Each point is reached from the start by the listed moves, each made once or not at all, plus a little noise. Is the number of moves made odd or even? Then give how often each move was made.

Moves:
(1): [ 3.42 -0.22 -0.34]
(2): [-0.04  1.68 -2.48]
(3): [0.65 1.56 2.00]
Start: [ 0.13 -0.02  2.22]
Points:
[ 3.66 -0.22  1.72] => odd (1, 0, 0)
[ 0.01  1.59 -0.20] => odd (0, 1, 0)
[ 0.10 -0.30  2.25] => even (0, 0, 0)

Moves:
(1): [ 2.10 -0.40 -0.82 -0.09 -1.21 -0.73 -0.11 -0.31 -0.06  0.65 -0.10 -0.12
 -0.07]
(2): [ 0.56  3.35  0.69  0.83  0.09 -0.11 -0.03 -0.23  0.17  0.41  0.07 -0.27
  0.36]
(3): [ 0.32 -0.70  2.58  0.37 -0.67  0.01 -0.33 -1.16  0.50 -0.49 -0.16 -0.53
 -0.92]
(4): [-1.28 -0.32 -0.18  3.17  0.59  0.40 -0.22 -0.24 -0.93  0.02  0.17  0.08
  0.01]
(5): [ 1.72 -0.07  0.65  0.32  2.41  0.88 -0.45  0.25  0.05 -0.35 -0.07  0.95
 -0.05]
(6): [ 0.45  0.02  0.55  0.15 -0.45  2.21  0.35  0.82 -0.10  0.40  0.11 -0.05
  0.46]
(7): [ 0.23  0.35  0.00 -0.05  0.57 -0.52  3.76  0.17 -1.59 -0.02  1.12 -1.00
  1.18]
(8): [ 0.75 -0.09  0.28 -0.34 -0.30 -0.85 -0.06  2.34 -0.66  0.03 -0.45 -1.21
  0.57]
(9): [-0.56  0.76 -0.43  0.73 -0.62 -1.36  0.85  0.13  3.21  1.46 -0.29 -0.80
 -0.77]
(10): [-0.19  0.07  0.54 -0.24  0.09 -0.06 -0.40  0.89 -0.78  2.02  0.77  0.44
 -1.10]
(11): [-0.36 -0.46 -0.09 -0.03 -0.12  0.11 -0.43  0.76  0.09  0.06  2.17 -0.70
  0.06]
Start: [ 0.62 -0.40  0.01 -0.58 -0.13 -0.89 -0.40  0.93  0.29  0.22 -0.95  0.31
 -0.30]
Points:
[-0.32  3.16  3.21  4.16 -0.04 -2.53  3.22  0.46  0.95  3.65  0.68 -1.78
 -1.54] => even (0, 1, 1, 1, 0, 0, 1, 0, 1, 1, 0)
[ 2.51  3.15  1.74  0.68  1.39 -2.30 -0.89  5.06  2.37  3.81  1.21 -1.28
 -1.26] => even (0, 1, 0, 0, 1, 0, 0, 1, 1, 1, 1)
[ 5.81 -1.67  3.18 -0.25  0.10  0.21  2.34  3.81 -1.43  0.52  1.64 -2.40
  0.94] => odd (1, 0, 1, 0, 1, 1, 1, 1, 0, 0, 1)
[ 5.47  2.45  2.95  1.22 -0.38 -3.03 -0.50  1.94  3.44  1.95 -1.94 -1.70
 -1.18] => even (1, 1, 1, 0, 1, 0, 0, 1, 1, 0, 0)
[ 5.79  2.35  3.35  1.29 -0.40 -1.21  3.15  3.69  1.89  2.39  1.47 -3.44
  0.48] => odd (1, 1, 1, 0, 1, 1, 1, 1, 1, 0, 1)
[ 2.70  2.37  1.91  3.50  2.60  1.19  2.53  4.78 -2.64  0.75  2.19 -1.88
  2.30] => odd (0, 1, 0, 1, 1, 1, 1, 1, 0, 0, 1)

Moves:
(1): [ 1.96 -1.34 -0.74 -0.20 -0.83  1.17 -0.20 -0.33  0.12 -0.24  0.20 -0.47
 -0.09 -0.09  0.32  0.01  0.93 -0.86 -0.77 -0.69 -0.61  1.09]
(2): [ 0.47  1.74 -0.06  0.16 -0.03 -0.16  1.02 -0.25  1.14 -0.08  0.75 -0.52
  0.50 -0.90 -1.67  0.16 -0.02  0.05 -0.76  0.36  0.07 -0.10]
(3): [-0.57  0.73  1.51  0.51 -0.46  1.31 -0.11 -0.57 -0.88 -0.81  0.85  1.63
 -0.81  0.75  0.34  0.85 -0.16 -0.53 -0.17  0.06  1.16  0.10]
(4): [-0.22 -0.17 -1.03  2.95 -0.23  1.25 -0.68  0.09 -0.37  0.22  0.03  0.70
 -0.10 -1.31  0.13  0.02 -0.32  0.28 -1.15  1.24 -0.33 -0.11]
(5): [ 0.02  0.42  0.55  0.89  1.78 -0.05  0.39 -0.57 -0.58 -0.06 -0.71 -0.48
 -0.58 -0.59 -0.10 -0.49 -0.78 -1.42  0.23 -0.22 -1.20  0.13]
(6): [-1.87 -0.29 -0.21 -0.12 -0.73  1.49  0.03  0.63  0.66 -0.31  0.66 -0.69
 -1.04  0.24  0.56  1.36  0.71 -1.45  0.09  0.53 -1.10 -0.51]
(7): [ 0.19 -0.74  0.34  0.57 -0.45 -0.56  2.04 -0.65 -0.09  0.61 -0.85  0.65
 -1.01  0.69 -1.24 -0.52 -1.29 -0.57 -0.96  1.17 -0.41 -0.15]
(8): [ 0.17  0.75 -0.02  0.07  0.04  0.53  0.25  2.10  0.55  0.85  0.26  0.19
 -0.38  0.06  0.34 -0.82 -0.34 -0.73 -0.53 -1.03  0.76  0.18]
(9): [-0.19 -1.00  0.76  0.55  0.22 -1.31 -0.51 -0.56  2.83  0.76 -0.66  0.35
 -1.30 -0.42  1.36  0.41 -0.98 -0.80  0.45 -0.36  1.46 -0.23]
(10): [ 0.29  0.83 -0.53 -0.04  0.42  0.03  0.22 -1.22 -0.19  2.00  0.05  0.50
  0.08  0.26  0.25  1.47  0.27 -0.07  0.45 -0.77  0.47  0.83]
(11): [-0.43 -0.97 -1.46 -0.42  2.11 -0.53 -0.32  0.71  1.03  0.59  2.33  1.81
  1.72  0.58 -0.62 -0.48  0.94 -0.86  0.35 -0.25  0.90  0.48]
(12): [-0.88  0.69 -0.01 -1.40  0.87  0.17 -1.27 -1.20  1.04 -0.42 -0.46  1.74
 -0.26 -1.06 -0.05  0.41  0.20  0.37 -1.28 -0.05  0.02  1.35]
(13): [ 0.47 -0.68 -0.93  1.23  0.58  1.32  1.09  0.07  0.90 -0.51 -1.25 -0.84
  2.49 -0.49  0.21  0.73 -1.76  0.44  0.67  0.63  0.04 -0.23]
(14): [ 2.12  1.70 -1.81  0.78 -0.23  0.05 -0.98  0.33  0.50 -1.35 -1.19 -0.16
  0.45  2.29 -0.10  0.23  0.12  0.82  0.39  1.26 -0.52 -0.18]
(15): [ 1.13  0.66 -1.23 -0.52 -1.00 -1.16  1.10 -0.42 -1.25 -0.80  1.64  1.23
  0.14 -1.04  2.03  1.53 -1.53 -0.99  0.03 -0.31 -0.18 -0.66]
(16): [ 0.16 -0.88  0.40  0.91 -0.31 -0.21 -0.78  1.85 -0.94 -0.45  0.14 -0.06
 -0.41 -0.47 -0.39  1.63 -0.11 -0.64  0.37  0.63  0.37  0.96]
(17): [ 0.77  0.51  0.17  0.11 -0.20  0.06  0.42  0.55  0.06 -0.08 -1.32  1.03
  0.21 -0.14  0.78  0.55  2.84  0.43  0.08 -0.02 -0.20 -1.26]
(18): [ 1.15  1.03  0.29 -0.75  1.63  0.25  0.73  0.45  0.01  0.49  0.30 -1.56
 -0.88 -0.29 -0.05  0.92  0.39  0.62 -0.93  0.47  0.71 -0.57]
(19): [ 0.13  0.28 -0.09  0.37 -0.37  0.69  1.29  0.18  0.30 -0.57  0.65  0.41
 -0.93 -0.17 -0.55 -0.35 -0.09  1.21  2.02  0.06 -0.80 -0.12]
(20): [ 0.03  0.24 -0.65  0.30 -1.32 -0.48 -0.28  0.57 -1.02  0.49 -0.42 -0.11
  0.38 -1.62  1.37 -2.28  0.14 -0.65  1.36  2.61  1.06  1.66]
Start: [-1.22 -1.73 -0.21 -0.93 -0.98  0.50  1.62 -0.04 -0.02 -0.65 -0.62 -0.71
 -1.09  0.20  1.27 -1.94 -0.99 -1.04  0.61 -0.60 -0.05  0.85]
Points:
[-3.33 -3.53 -1.03  1.61 -0.15  4.65  2.81  2.91  1.07 -2.76  2.75  1.58
 -0.14  0.60  0.72  1.80 -1.42 -2.88  3.94  1.08  0.56  1.59] => even (0, 0, 1, 0, 0, 1, 0, 0, 0, 0, 1, 0, 1, 0, 0, 1, 0, 0, 1, 0)
[ 3.42  2.69 -3.00  3.89 -2.03  2.04  2.31  3.72 -0.35 -2.05 -1.72 -0.97
 -1.93 -2.50  0.85 -1.09  1.97  1.14  1.95  5.97  0.35  1.15] => even (0, 1, 0, 1, 0, 0, 0, 0, 0, 0, 0, 0, 0, 1, 0, 1, 1, 1, 1, 1)
[-1.26 -1.76 -3.06  2.27 -1.89  2.14  5.05 -0.92  2.94 -0.77 -0.97  1.10
 -3.55 -5.28  5.13  0.35 -5.53 -2.50  0.86  5.38  0.44  1.41] => even (0, 0, 0, 1, 0, 1, 1, 0, 1, 0, 0, 1, 1, 0, 1, 0, 0, 1, 1, 1)
[ 2.72  2.49 -3.76  1.37  0.50 -2.43  4.21  1.33  3.42  0.80 -0.46  5.88
 -2.46 -2.36  2.70 -0.54 -1.63 -4.86  2.78  2.38  1.67  3.63] => even (0, 1, 0, 0, 1, 0, 1, 1, 1, 1, 1, 1, 0, 1, 1, 1, 1, 0, 1, 1)
[ 1.71  0.51 -2.75 -0.10 -3.02  5.62  5.75  1.41 -0.85 -0.05  2.35 -0.46
 -2.11 -2.27  6.15  1.54 -2.45 -4.03  2.81  0.98  1.51  2.61] => even (1, 0, 1, 0, 0, 1, 0, 1, 0, 1, 0, 0, 1, 0, 1, 0, 0, 1, 1, 1)
[ 3.96  0.03 -1.42  1.71 -3.55  3.26  7.74  3.02 -1.23 -1.69  1.65 -0.23
 -2.03 -3.30  1.97 -0.06 -4.87 -3.75  0.93  3.36  2.15  3.01] => odd (1, 1, 1, 0, 0, 0, 1, 1, 0, 0, 0, 0, 1, 0, 1, 1, 0, 1, 1, 1)
[-0.24 -3.46 -2.13  2.04 -2.01  4.25  5.56  1.47  4.20  2.08 -0.13  3.74
 -1.72 -0.12  4.36 -1.02  0.18 -5.46  3.61  1.36  2.73  2.70] => even (1, 0, 1, 0, 0, 1, 1, 1, 1, 1, 1, 0, 1, 0, 0, 0, 1, 0, 1, 1)
[-1.55 -1.23 -3.32  2.64  3.07  2.78  3.21 -0.09  5.92  2.46  1.60 -0.96
  0.38 -2.14  1.39  2.56 -1.75 -2.76 -0.27  1.25  2.17  0.47] => even (0, 1, 0, 1, 0, 1, 0, 0, 1, 1, 1, 0, 1, 0, 0, 0, 0, 1, 0, 0)
[-0.10  2.05 -1.89  1.51 -0.31  2.03  1.88  0.41 -0.07  1.03  0.46  0.42
 -2.68 -5.36  0.36  0.09 -0.61  0.13  0.71  3.87  1.55  4.75] => even (0, 1, 0, 1, 0, 0, 0, 0, 0, 1, 0, 1, 0, 0, 0, 1, 0, 1, 1, 1)

Moves:
(1): [ 2.59 -0.30  0.40  0.65  0.55  0.71 -1.10 -0.83  0.16 -0.09  0.93  0.93
 -0.01 -0.48 -1.00 -0.16 -0.31 -1.04  0.35 -0.73  0.86 -0.96 -0.07 -0.70
  0.49  0.52  1.53]
(2): [-0.78  0.25 -0.66  0.46  0.52  0.28  0.11 -0.44 -0.32  0.30  0.03 -0.41
 -0.23 -0.49  1.43  0.60  1.14 -0.67  1.43 -0.38  0.06  0.16 -0.88  0.85
 -0.60  0.80 -0.41]
(3): [ 0.62  0.77  1.08 -0.96 -1.84 -2.44 -0.71  0.57 -0.42 -0.27 -2.85  0.60
 -0.79 -1.36  1.19  0.88  2.47 -1.07  0.61 -1.53 -0.51 -0.53  0.31  0.92
 -0.36  0.33  2.26]
(4): [-0.07  0.85 -0.67  0.83  0.72  2.29  0.67 -3.68 -1.16 -1.35  0.18  0.32
 -0.96 -0.63  0.32 -0.72  1.79  0.37  0.21 -0.43 -0.71 -0.48  1.61  1.78
 -1.45 -0.24  1.33]
(5): [ 0.72 -1.45  1.43  0.34  0.30  0.06  1.59 -0.35  0.62 -0.31 -0.36  0.58
  0.19  0.05 -0.22  0.02 -0.27 -1.20 -0.61  0.13  0.97 -0.57  1.38 -1.64
 -0.45  0.33  0.58]
(6): [ 0.41  1.61  0.52 -0.90 -2.32  1.91  0.38  0.27 -1.01 -1.92 -0.15 -0.23
  0.30 -1.27  1.01  1.15 -2.11  0.62  1.14 -0.11 -1.26 -1.26 -0.47  0.80
  0.02  0.88 -1.38]
(7): [ 0.85  0.59 -0.33 -0.65 -0.33  0.57  0.52 -0.70  0.13  1.16 -0.87  1.14
 -0.13 -0.13 -0.27  0.20 -0.55  0.36  0.38 -0.78 -1.60 -0.49  0.40  0.11
  1.63  0.33 -0.15]
(8): [ 0.34  0.60 -0.16  1.67  0.20  2.86 -0.75 -0.11  0.11 -1.40  0.08 -0.82
 -0.91 -1.61  1.11 -0.92 -0.28  0.81  0.34  0.39  0.62  0.81  1.13  0.40
  0.98 -1.60  2.74]
(9): [-0.48  0.93  1.24  0.23  1.13 -0.04  0.91  0.32  1.95  0.54  1.13 -0.09
 -0.50 -0.05 -0.06 -0.16  1.00  0.37  0.84  0.34 -0.64 -1.33  0.09  2.67
 -0.07  0.65  0.67]
(10): [-0.02 -1.24 -0.35 -0.49 -0.31  0.05 -1.00 -0.24  0.69  0.08 -1.30 -0.33
  0.45 -1.18  0.72 -0.46  1.29  0.71 -0.50 -0.34 -0.23  0.56 -0.74 -0.99
 -0.58 -0.32  0.35]
(11): [-0.34 -1.16 -0.09 -1.16 -2.14  0.82 -0.54 -0.59  0.49  0.97  3.00  1.23
  0.85 -0.66 -1.18 -1.12 -0.39 -1.35  0.49 -0.90  0.03  0.25  0.80  1.25
 -0.36  0.87  0.28]
(12): [-0.39 -0.32 -0.34 -0.10 -0.54  0.88 -0.33  0.01  1.82  0.32 -0.52  2.10
 -0.16  0.09  0.68  0.68  0.89 -0.21  0.10  0.33  0.66 -0.13  0.11  0.02
 -0.78  0.28  0.52]
(13): [ 0.15 -0.94 -1.21 -1.65  0.81 -1.10  0.84  1.75  0.21  0.83 -1.30  0.12
  0.21 -1.94 -0.05 -0.91  1.17  1.11 -0.08 -0.56  2.11 -1.51 -0.65 -1.36
  0.81  0.16 -1.51]
(14): [-0.05 -0.24 -0.04  0.91  0.13  1.25  0.10  0.53 -1.85 -0.06 -0.30  0.27
  1.37  2.13  0.99 -1.03 -1.17 -0.12 -0.40 -0.16 -0.74  0.03 -0.33  0.70
 -0.39 -1.27  1.15]
(15): [ 1.47  1.42  0.95 -0.83 -0.31 -1.85 -0.25 -0.72  0.38 -0.39 -0.63 -0.05
 -2.00 -0.55  1.37 -1.99 -0.08 -0.28 -0.05 -1.07 -1.01 -2.12  2.58  0.98
  0.22  1.30 -1.10]
(16): [-0.63 -1.73 -1.41  0.99 -0.94 -0.85 -0.16  0.20  0.28  0.89  0.04 -1.06
  0.54  0.43  0.97  2.99  1.08  1.47  0.56 -0.36  0.12  0.99 -0.80  1.31
 -1.30  0.14 -0.21]
(17): [ 0.53 -1.00  0.16  0.44  1.38  0.46  1.31 -0.33  0.35 -1.87 -1.35 -0.45
 -0.81  0.60 -0.15 -0.52  1.38  1.06 -0.22 -1.61 -0.01  1.00 -0.15 -1.02
 -0.47 -1.34  0.02]
(18): [-0.55  1.45 -0.01 -1.64  0.73 -0.74 -1.21  0.49 -0.97  0.65  1.32  0.52
  0.18 -0.35  1.97  1.69  0.42  0.12  0.61  0.68 -1.43 -0.91  1.29  0.34
  0.57  0.26 -0.04]
(19): [ 0.56 -0.15 -1.25  1.37  2.27 -0.68 -0.87  0.83 -0.04 -1.28 -1.33 -0.37
 -0.39 -0.08 -0.45 -0.73  0.10  1.35  1.72  0.77 -0.95 -1.29  1.02 -1.03
  3.12 -1.69 -1.40]
(20): [ 0.21 -0.09 -0.88  1.18 -1.83 -0.40  0.54  0.28  0.60 -1.33  2.32  0.32
  0.04  0.34  0.39  0.15  1.09  0.42  0.26  1.31  0.00  1.91 -1.72  0.14
  0.56  0.61 -0.54]
(21): [-1.08 -0.75 -0.32 -0.67 -0.10 -1.42  0.63 -2.32  0.69 -0.49 -0.55  1.02
 -1.93 -0.86  1.38 -0.03  1.05  1.84  1.16 -0.88  1.41 -1.27 -0.71 -0.30
 -0.69  1.23 -0.01]
(22): [ 0.03  1.23  0.09  1.04 -0.12 -0.03  0.09  1.02  0.38 -0.11 -0.46 -0.88
  0.36 -0.30 -0.48 -0.91 -0.07  1.30  1.72 -0.72 -0.08  0.36  0.69  0.17
 -0.05  0.86  0.95]
(23): [ 1.52 -1.32 -0.35 -1.40 -0.97  0.26  0.55 -0.47  0.98  0.80 -0.50  0.11
 -0.17  1.32 -0.79 -0.06  0.15 -0.88  0.60  0.29  0.25 -0.39  0.66  0.03
 -0.27  0.83  1.12]
(24): [ 0.62 -0.45 -0.19  0.99 -0.06  0.08  0.83  1.03 -1.13  0.47  0.39 -0.72
 -1.40 -0.81 -0.32  0.14 -0.05 -0.34  1.56  0.48 -0.72  0.20  0.32  1.15
 -1.61 -0.01  0.70]
Start: [ 1.18 -0.05 -2.06 -1.89 -0.43 -0.03 -0.01 -0.82  0.41 -0.12  2.48  1.15
  0.25  0.62 -0.28 -1.11 -0.17 -1.03 -1.73  0.06 -1.38  1.53 -0.79  0.00
 -0.72 -0.93 -0.55]
Points:
[ 1.38 -0.65 -5.74  2.25 -2.81  6.42  1.20 -5.22 -0.23 -6.52  2.25 -1.46
 -1.37 -3.37  5.68  0.92  5.23  3.77  1.66 -1.30 -2.70  5.23 -2.86  3.44
 -3.48 -2.02  0.99] => even (0, 1, 0, 1, 0, 1, 0, 1, 0, 1, 0, 0, 0, 0, 0, 1, 1, 0, 0, 1, 0, 0, 0, 0)
[ 2.18 -0.89 -4.46 -0.42 -3.48  3.00  2.69  0.35 -2.36 -4.04  2.74  1.10
 -2.10 -3.14  4.20 -2.59 -0.79  3.14  2.12  0.24 -0.06  0.18 -3.36  1.56
 -0.84 -0.86  0.94] => odd (0, 0, 0, 0, 0, 1, 0, 1, 0, 0, 0, 0, 1, 1, 0, 0, 0, 0, 0, 1, 1, 0, 0, 1)
[ 6.61  0.51 -3.51 -5.59 -3.81 -1.60 -0.18 -3.39  0.20 -2.83  2.41  5.01
 -4.38 -5.90  5.14 -4.30  5.80  0.91  6.74 -2.89 -4.92 -7.69  3.03  6.51
 -0.74  3.57  3.23] => even (1, 0, 1, 1, 0, 1, 0, 0, 1, 1, 1, 0, 1, 1, 1, 0, 0, 1, 1, 1, 1, 0, 1, 1)
[ 6.68 -5.60 -1.24 -4.63 -3.75  2.33  2.38 -1.28  5.29 -0.19  0.95  4.22
  0.73 -0.85  2.15 -2.58  2.36 -0.95  0.55 -4.87 -0.54 -3.80  1.87  1.96
 -4.16  2.10  1.34] => odd (1, 0, 0, 0, 1, 1, 0, 0, 1, 1, 1, 1, 1, 1, 1, 1, 1, 0, 0, 0, 0, 0, 1, 0)
[ 3.33 -3.87 -5.18 -2.79 -3.54 -2.37 -0.41  1.42  1.58  0.83  4.29  4.19
 -1.22 -4.01  3.96  3.37  8.67 -1.82  3.89 -3.31 -0.11  1.86 -2.66  2.76
 -3.81  2.14  1.98] => odd (1, 1, 1, 0, 0, 0, 0, 0, 0, 0, 1, 1, 1, 0, 0, 1, 1, 1, 0, 1, 0, 0, 0, 1)
